Every row gives one point. The last column is the point's height on a tilted bowl or saddle (a function of degree 2), plus a little noise. Along how many of its main directions does it bend up, bend down or stay straight?

Points (10 x 3):
[[-0.11  0.16  0.23]
 [ 0.23 -0.48  0.24]
 [ 0.54  0.10  0.17]
 [ 0.12  0.62  0.52]
 [-0.05  0.06  0.19]
 [-0.12 -0.07  0.16]
 [ 0.07 -0.16  0.16]
 [ 0.09 -0.14  0.15]
 [ 0.26  0.19  0.21]
 [ 0.12  0.46  0.39]]
Directions: 1 up, 0 down, 1 straight

Points (11 x 3):
[[-0.03 -0.46  0.25]
 [ 0.23 -0.46  0.58]
 [ 0.57  0.01  0.10]
 [-0.18 -0.14 -0.21]
 [-0.36 -0.07 -0.26]
 [-0.04  0.16 -0.30]
 [ 0.30  0.25 -0.32]
 [-0.33 -0.05 -0.26]
 [ 0.24 -0.05 -0.10]
 [ 0.02 -0.27  0.01]
 [ 0.42 -0.01 -0.01]]
Directions: 1 up, 0 down, 1 straight

Points (11 x 3):
[[ 0.07 -0.24 -0.11]
 [-0.75  0.54 -0.80]
 [-0.03 -0.17 -0.10]
 [-0.10  0.22 -0.11]
 [ 0.33  0.03 -0.07]
 [ 0.24  0.04 -0.06]
 [ 0.04 -0.07 -0.07]
 [ 0.19  0.10 -0.05]
 [-0.28  0.00 -0.20]
 [-0.27  0.34 -0.23]
 [ 0.12  0.27 -0.07]]
Directions: 0 up, 2 down, 0 straight

Points (16 x 4):
[[ 0.20  0.30 -0.37 -0.11]
 [ 0.26  0.06  0.36 -0.24]
 [ 0.04 -0.12  0.32 -0.26]
 [ 0.40  0.20  0.12 -0.13]
 [ 0.06 -0.06 -0.23 -0.05]
 [ 0.07 -0.24  0.23 -0.22]
 [-0.04 -0.22 -0.72 -0.36]
 [-0.13  0.01 -0.12 -0.10]
 [-0.69 -0.41  0.03 -0.74]
 [-0.41 -0.07 -0.17 -0.29]
 [-0.16  0.10 -0.34 -0.14]
 [ 0.26 -0.11 -0.07 -0.06]
 [ 0.58  0.14  0.03 -0.15]
 [-0.18  0.33  0.13 -0.31]
 [-0.05 -0.01 -0.46 -0.13]
 [-0.20 -0.15 -0.15 -0.16]]
Directions: 0 up, 3 down, 0 straight

Points (18 x 4):
[[-0.33 -0.09  0.02 -0.06]
 [ 0.23  0.07  0.13 -0.05]
 [ 0.02  0.17 -0.13  0.14]
 [-0.09 -0.34  0.15 -0.03]
 [-0.37 -0.29  0.05  0.00]
 [ 0.01  0.33  0.20 -0.16]
 [ 0.36  0.08 -0.54  0.18]
 [ 0.18 -0.50 -0.19 -0.62]
 [-0.17  0.14  0.11 -0.10]
 [-0.16 -0.23  0.02 -0.07]
 [-0.41 -0.18 -0.44 -0.12]
 [ 0.12  0.03  0.65 -0.32]
 [-0.34 -0.18  0.06 -0.01]
 [ 0.07  0.21 -0.41  0.44]
 [ 0.08  0.33 -0.26  0.46]
 [ 0.37  0.60  0.14  0.21]
 [-0.18  0.09  0.15 -0.12]
 [ 0.37 -0.34 -0.14 -0.49]]
Directions: 1 up, 1 down, 1 straight

Points (17 x 4):
[[-0.54 -0.19 -0.58  0.56]
 [-0.04 -0.13 -0.29  0.20]
 [ 0.06  0.00  0.11  0.04]
 [ 0.00 -0.21  0.46  0.03]
 [-0.35 -0.09 -0.28  0.26]
 [-0.11  0.21 -0.12  0.13]
 [-0.37 -0.18 -0.19  0.16]
 [-0.07 -0.06 -0.03  0.09]
 [-0.08  0.05 -0.13  0.15]
 [ 0.33 -0.07  0.05 -0.29]
 [-0.01  0.43 -0.66  0.11]
 [-0.20  0.13  0.07  0.19]
 [ 0.21  0.62 -0.13 -0.42]
 [-0.03  0.35 -0.11  0.03]
 [ 0.42 -0.07  0.11 -0.43]
 [-0.09  0.30  0.43  0.48]
 [-0.50  0.00  0.07  0.07]]
Directions: 1 up, 2 down, 0 straight

Points (25 x 5):
[[ 0.37 -0.56  0.29  0.31 -0.60]
 [-0.21 -0.04  0.09  0.18 -0.16]
 [-0.27  0.23 -0.22  0.02 -0.12]
 [ 0.03  0.58 -0.19  0.20 -0.26]
 [ 0.41  0.19 -0.19 -0.11 -0.18]
 [-0.37  0.17  0.52  0.32 -0.45]
 [ 0.27 -0.13  0.08  0.03 -0.18]
 [-0.16 -0.08  0.02  0.00 -0.12]
 [-0.25 -0.18 -0.01 -0.06 -0.14]
 [-0.36  0.72  0.05  0.00 -0.41]
 [ 0.46 -0.09 -0.01 -0.05 -0.21]
 [ 0.05 -0.02 -0.10 -0.16 -0.10]
 [-0.03 -0.18 -0.27 -0.01 -0.11]
 [-0.34  0.10 -0.21 -0.53 -0.23]
 [ 0.42 -0.16 -0.12  0.03 -0.20]
 [ 0.22  0.05 -0.22 -0.03 -0.11]
 [-0.04  0.32 -0.29  0.71 -0.34]
 [ 0.01  0.00  0.58  0.36 -0.49]
 [ 0.59  0.25 -0.07 -0.13 -0.27]
 [ 0.02 -0.06 -0.14  0.35 -0.16]
 [-0.43 -0.29 -0.28 -0.05 -0.19]
 [ 0.03  0.11 -0.23  0.27 -0.12]
 [ 0.02 -0.04 -0.29  0.04 -0.09]
 [ 0.24  0.07  0.00  0.18 -0.15]
 [-0.10  0.09 -0.14  0.80 -0.40]]
Directions: 0 up, 4 down, 0 straight
